Rows are points. To make a cloud, some directions were put in groups of two or more. Within a group, all points are equally far from the middle, so they leave a hole (a ring in 2 directions, a hollow ball in 3). The other directions are filled evenly. Then the cloud was stretched, turned, moved and blurred a little. How many holes are there, and how many directions does each take, smallest first?

Cloud:
[[-17, 42, 20],
[33, 25, 24],
[25, -44, -21],
[-1, -71, -7],
[9, -20, 60],
[20, -46, -26],
[-35, 38, -26],
[0, 44, -41],
[-19, 2, -63],
[-38, 4, -47],
[-27, -45, -31],
[23, -41, -26],
[-35, 31, -7],
[6, 47, 26],
[-29, 28, -54],
[34, -27, 55],
[-1, 49, -36],
[9, 25, -45],
[-38, -7, -46]]
Holes: 1 (3)

Cloud:
[[8, -47, 33, 81],
[-51, -21, -11, 14],
[-22, -29, 30, 69],
[-18, 16, -17, -31],
[-8, -65, 31, 38],
[-47, -31, 1, 22],
[-7, 45, -14, 24],
[1, -11, -6, -14],
[-11, 33, -43, 55],
[-14, 6, -25, -21],
[22, -58, 9, 58],
[10, 26, 11, 26],
[20, 13, 2, 55],
[6, 2, 49, 14],
[-61, 26, -13, -46],
[-35, 4, -48, 7],
[-13, -33, 60, -20],
[-17, 50, -8, 0],
[-22, 4, -46, -2],
[20, -31, 33, 77],
[24, 0, 13, 61],
[-62, 51, 9, -20],
[-40, -3, -24, 53],
[0, -13, 27, -21],
[-63, 34, -8, -49],
[-45, 59, -8, -11],
[1, -6, 61, 22],
[-15, -30, 38, 69],
[-33, -47, 51, -12],
[-58, -14, -5, -9]]
Holes: 2 (2, 2)

Cloud:
[[62, 8, 9, 1],
[43, 18, 57, 18],
[35, -30, 54, 3],
[-1, 32, 47, -30],
[28, -40, 52, -4],
[-7, 58, 24, 38],
[6, -24, -14, 66],
[-36, -57, 10, 18],
[15, 15, -57, 5],
[17, 44, 37, 51],
[19, 47, -28, 34],
[-29, -28, -27, -27],
[20, 28, 47, -31],
[30, 51, -2, -18],
[46, -23, 26, -28],
[30, 56, -12, 5],
[8, -12, 63, 47],
[37, -41, 30, 32],
[-21, 34, 62, 18],
[25, -54, 11, -25],
[46, -36, -24, -7],
[43, -7, 39, 42],
[4, -29, 68, 22],
[7, 53, 26, 49],
[-7, 60, 14, -10],
[-39, -28, -29, -10],
[-31, -14, -4, -37],
[-26, -17, -49, -8],
[-31, -33, 12, 57],
[56, -20, 23, 10],
[-21, 39, 57, 21],
[54, 36, 14, 8]]
Holes: 1 (4)

Cloud:
[[40, -33, -30, 5, 29, 25],
[1, -40, 64, -7, 42, -59],
[10, -55, -70, 29, -10, -19],
[6, -48, -70, -27, 17, -24],
[18, -46, -39, 20, -34, -40],
[-18, 20, 20, -12, 21, 45],
[-37, 10, -28, -21, 14, -22],
[59, -12, 32, 12, -2, -8],
[-53, -28, -29, 38, -3, 20],
[80, -11, 58, -1, 26, 11],
[18, -26, -31, -33, 21, -4],
[30, 6, 22, 29, 34, 58],
[16, 2, -31, 4, 20, 10],
[53, 10, -11, -54, -20, 8],
[1, -58, -42, 4, 29, 16],
[13, -9, 34, 14, 43, 19],
[-4, -12, -9, -68, -22, 28],
[-32, 5, 4, 0, 42, 34],
[-22, -21, 21, -1, -26, -13],
[-41, -6, -24, -4, -46, 4],
[42, 16, 8, -49, -5, 7],
[60, 11, -20, -30, -8, 12],
[5, -13, -12, -40, -30, 45],
[3, -12, -82, -1, -28, 3],
[55, -22, 42, -11, 35, 31],
[35, -33, -23, -11, -50, 4],
[-35, 5, -43, -8, -30, -12],
[24, -33, -5, -13, -45, 16],
[-7, -12, 18, -60, -4, -15],
[20, -18, 58, -18, 27, -17],
[16, -11, -1, -3, 18, 18],
[37, 2, -95, -51, -25, -15],
[46, -34, 42, 34, -19, 28],
[35, -8, -42, -31, -24, 30],
[25, 14, 31, -27, 2, 0],
[31, 17, -25, -48, -14, 9],
[73, -14, -9, -19, -30, -26],
[-53, 10, -3, -1, -2, 50],
[-20, -38, 19, 9, 67, 29],
[38, 20, 6, -54, -3, 18],
[-2, -29, 8, 80, 22, 19],
[-60, -35, -8, 47, -1, 27],
[-10, 16, 35, -13, -1, 6],
[4, -22, -25, 10, -15, -10],
[0, -40, 14, 29, -18, -11],
[14, 11, 47, 28, 7, 33],
[22, -13, -60, -5, 1, -2],
[1, 22, -29, 45, -6, 12],
[-45, -21, -60, -2, -23, 26],
[-24, -16, 18, -64, 5, 3],
[76, -6, -4, -64, -14, -19],
[-31, 7, -38, 13, -29, -24],
[30, -54, -28, 19, 6, 35]]
Holes: 0

Cloud:
[[-20, 20, -57, 13, 27, 70, -23, -12],
[-40, 57, -20, -59, -46, -4, 8, -11],
[-10, -17, 2, -11, -25, -16, -18, 40],
[-3, 30, -2, 19, 22, 24, 33, -33],
[-17, -74, 53, 4, 2, -3, -56, -1],
[17, -41, 34, 26, 9, -13, 24, -39],
[-42, 17, 4, -32, 8, -28, 30, 68],
[23, -12, -63, -53, -2, -15, 18, 22],
[-1, 29, -4, 34, -28, 26, 79, -41],
[-42, 21, 4, -38, -42, 25, 62, 20],
[-39, 42, -15, -27, 18, 27, -38, -44],
[-66, -17, 15, -39, 37, 18, -38, -16],
[-33, 66, 24, 30, 13, -5, 29, -30],
[3, 13, -62, -40, 9, -20, 56, 34],
[-62, 24, -43, 13, 16, 35, 16, -24],
[7, -74, -9, -4, -11, 18, -5, 46],
[72, 9, 70, -17, 59, -10, -8, -16],
[32, 72, -12, -13, 10, 12, 57, 7],
[-14, -10, -4, -56, -68, -12, -10, -4],
[1, -24, -38, 0, -26, 48, 5, -66],
[-27, -5, -3, 1, 32, -10, -23, -25],
[-12, 81, -13, 41, 37, 11, -17, -13],
[-19, 20, -23, 26, -9, 6, -53, -10],
[-10, -84, 3, 9, 7, 2, -25, 19],
[25, -23, 32, -27, -14, -22, 55, 12],
[-48, 40, -21, -6, -17, -16, -41, 30],
[-13, 18, 42, -3, -43, -3, 76, -7],
[-7, -34, -22, 7, 0, -42, -46, 11],
[-23, 11, 31, 59, -16, 14, -1, -17],
[40, -39, 46, 6, 35, -6, -74, 28],
[36, 15, 33, -13, -16, 4, 28, -26],
[4, -34, 73, -61, -18, 7, -33, -39],
[-82, -4, -54, 9, -6, 28, -8, -14],
[13, 18, 8, -81, 18, -15, -34, 41],
[-24, 0, 13, -19, -13, -13, 46, -34],
[26, -20, 4, -3, -28, -23, 62, -32],
[-35, -3, 1, 13, 8, 88, -20, -7],
[7, 33, -23, 18, 47, -4, -18, 49],
[-14, 29, -42, -36, -13, -14, 54, 24],
[34, 0, -52, -72, 42, -13, -4, -28],
[8, -13, -12, -89, 0, 22, -9, -4],
[0, -68, 34, -6, 10, 1, -29, -39],
[21, -62, 34, 83, -20, -23, 24, -26],
[-1, 2, 61, 18, -18, -30, -16, -55],
[35, 9, -20, -70, 8, 7, -32, -39],
[-8, 27, 78, 60, -16, 2, -9, -28],
[-26, 59, 40, -54, 7, -9, 4, 60],
[-6, 39, 81, -29, 0, -35, 2, 64],
[33, -46, 0, 40, 46, -42, 29, -26],
[-41, 22, -23, 49, 22, 0, 24, 21],
[-36, 27, -59, -38, -6, 57, 57, -29],
[-16, -4, -63, 18, 19, 19, -19, -26],
[-32, 61, -27, 33, -25, -45, 69, 50],
[28, -4, 51, -29, -18, -47, 28, 16],
[13, -3, 5, -21, -17, -8, 71, 9],
[50, 20, -9, -29, 64, -22, 59, 72],
[13, -15, -40, -19, 87, 24, -44, 0],
[-43, 9, -28, 15, 16, 30, 49, -29],
[14, 83, -56, -10, 30, 16, 73, -11],
[-19, -21, -28, -1, -20, -6, -41, 20],
[-41, 18, 49, -64, -22, 29, 16, -7],
[3, -31, -44, 49, 12, 25, 13, 5],
[-16, 18, -29, -56, 33, -12, -5, 64],
[7, -17, 30, -11, 20, -16, -37, 57],
[-59, -4, -46, -21, 28, 9, 20, 66],
[-61, 21, -26, -49, -16, -9, 49, 48],
[6, -28, -34, 28, 17, -71, 5, 32],
[-16, 83, 14, -10, 46, 19, -13, -24],
[-39, -4, -72, 35, -5, 34, 7, -28],
[37, 0, 4, -9, 53, -26, 51, -18],
[-44, 15, 7, -2, -48, -28, -46, 22],
[53, 52, 15, -53, 27, -36, -10, 9],
[15, -1, -14, -34, 30, -37, -20, -52]]
Holes: 1 (2)

Cloud:
[[-53, -34, 10, -14, -37, -33, 27, 9, -41],
[42, -36, 11, 13, 26, 7, 56, -41, -19],
[7, 30, 12, 20, -21, 16, -17, 70, 9],
[-10, -23, -18, 20, -30, 14, -26, -10, -48],
[57, -4, -24, 21, -38, -24, 69, -2, -29],
[-25, -65, -25, 11, 37, 1, -26, 14, 11],
[-58, 36, -60, 23, -32, 21, -7, 40, 6],
[14, -6, 44, -25, -79, 1, 66, -17, 3],
[-43, -3, -39, 31, 49, 8, 9, -21, 38],
[-17, -46, 48, -2, -6, -15, 51, 64, -24],
[-16, -40, 32, -9, -6, -34, 47, 75, -12],
[-8, -5, 3, -59, -17, -48, 10, -10, 2],
[-3, -34, -10, 14, 20, 4, -5, 70, 22],
[50, -24, -7, 14, -85, -3, 32, 25, -33],
[-25, 79, 5, -5, -52, 20, 13, -8, -2],
[10, -29, -8, 21, -81, -20, 41, 31, -27],
[-3, -1, 13, 28, 11, -45, 5, 33, -32],
[-19, -16, -47, 19, 66, -28, -65, -15, 2],
[-67, 18, -9, -49, -56, -12, -18, 59, 11],
[-36, -46, -1, -20, -50, -28, 7, 7, -20],
[-64, 32, -26, 17, 69, -25, -19, -5, 9],
[-28, 69, 14, -6, 24, -49, 6, 43, 24],
[-27, -30, 5, 12, -2, 10, 74, -42, -19],
[-44, -1, -14, -2, 62, -56, 15, 10, 41],
[32, -47, -33, 18, -21, 5, 36, -10, 5],
[-10, 33, 39, -18, 3, 25, -31, 18, -33],
[55, -8, 28, -23, 49, 12, -7, -14, -14],
[-41, -10, 28, 9, -47, -31, 26, 16, -57],
[-37, 34, -61, -5, 38, 41, 17, 2, -26],
[44, 30, 42, -13, -52, -4, -2, 60, -44],
[0, -24, 20, 29, 10, -1, 71, -23, -4],
[-35, -64, -8, -10, 34, -7, 9, -7, -26],
[-50, 37, -20, -10, -50, -2, -23, 68, 0],
[-39, -15, 8, -31, -35, 48, 4, 41, -12],
[36, -55, -20, 0, 38, -56, 30, 37, -9],
[-1, -32, -1, -43, -58, -25, -12, 17, -4],
[-18, 36, -30, -40, -20, -18, 4, -32, -4],
[41, 1, 2, -28, -32, -34, 48, -7, 23],
[-9, 8, 13, 13, 37, 37, -32, 46, -22],
[-42, -38, 19, 12, -43, 21, 57, 43, -16],
[8, -23, 18, -49, 25, -5, -37, -4, 11],
[-22, -26, 13, 21, -32, -22, 58, 18, 28],
[30, -30, 22, -37, -10, -60, 39, 4, -7],
[74, 3, -6, -19, -19, -22, 53, 6, -26],
[-48, 23, 42, 38, -33, 22, 40, 22, 0],
[-42, -19, 44, -14, 14, -63, 63, 16, 5],
[5, 19, -20, -15, -27, -27, 31, -33, -23],
[-49, -22, 38, -9, -16, 8, 62, -75, -10],
[-4, -10, 4, -40, -42, -53, 5, 8, -23],
[-86, 6, -38, -14, 24, -17, 8, 17, -23],
[-10, -1, 33, 32, -69, -26, 12, 10, -9],
[21, -14, 4, -42, 19, 34, 16, -18, -46],
[-26, 48, 29, -36, -5, -14, 13, -12, 49],
[-13, 6, 87, -39, -21, 6, 2, 32, -8],
[35, -9, 16, -13, -21, 30, -21, 28, 25],
[-87, 23, -1, 0, -4, -16, -1, 29, -35],
[-20, -36, 23, -18, -3, -52, 60, 1, -24],
[-16, 2, -10, -56, -8, -37, 9, -27, 8],
[82, 36, -18, 16, 13, -23, -6, -9, 23],
[28, 59, -60, 10, 2, 18, 15, 33, -8],
[-10, -64, 4, 8, 20, 0, -24, -8, 0],
[-66, 53, -35, -23, 26, 2, -34, 18, -14],
[-60, 9, -26, 24, -66, -9, 38, 36, -6],
[-33, 12, 25, 41, -18, 3, 41, 19, 16],
[-15, 17, 37, -12, 23, 1, -21, 51, 0],
[8, 3, -10, 63, -40, 14, 32, 9, -35],
[11, 4, -39, -14, -54, 42, -30, 15, -19],
[52, 4, 47, 2, 7, -11, 40, -35, -9],
[32, 1, -40, -18, -53, 9, -36, 38, -9],
[58, 22, -19, -7, -68, -9, -19, 72, -8],
[-17, 41, 2, 1, -36, 19, -38, 51, 4],
[8, -7, 56, -13, -60, -5, -15, -2, 16],
[-28, 46, -22, -3, 26, -1, -3, 41, -32],
[12, -28, 3, 31, -44, -6, 95, 25, -17],
[53, -19, 2, 7, 13, -43, 44, -15, 24],
[6, -11, 11, 6, -92, -11, 70, -8, -22],
[76, -4, 52, -10, -7, -12, 62, -12, -7],
[13, -3, -25, 46, -11, -11, -11, -12, 22],
[-32, -25, -39, 12, 82, 29, 32, -15, -14],
[38, -11, -6, -7, -12, -33, 29, -1, -53],
[-47, 21, -59, 37, -20, 23, -15, 41, -6],
[28, -5, 50, -3, -70, -40, 26, 25, -58],
[5, -42, 27, 0, -70, 2, 57, -12, -6],
[50, 28, 16, -23, 4, -67, -38, 29, 21],
[22, -15, 23, -29, 45, 4, -14, -40, -7],
[-47, 15, -29, 17, 85, -23, -24, 1, 15],
[-24, 15, -53, -16, 47, 41, 3, -4, 29],
[-23, -30, 22, -18, 24, 24, 10, 54, -16],
[82, -21, 38, -9, 12, 7, 59, -20, -26],
[25, 36, 52, -18, -22, -36, 29, -22, 26],
[-13, -3, -62, 31, 47, -22, -36, 37, -24],
[-26, 27, -4, 57, -14, 52, 22, 19, -27]]
Holes: 3 (2, 2, 2)
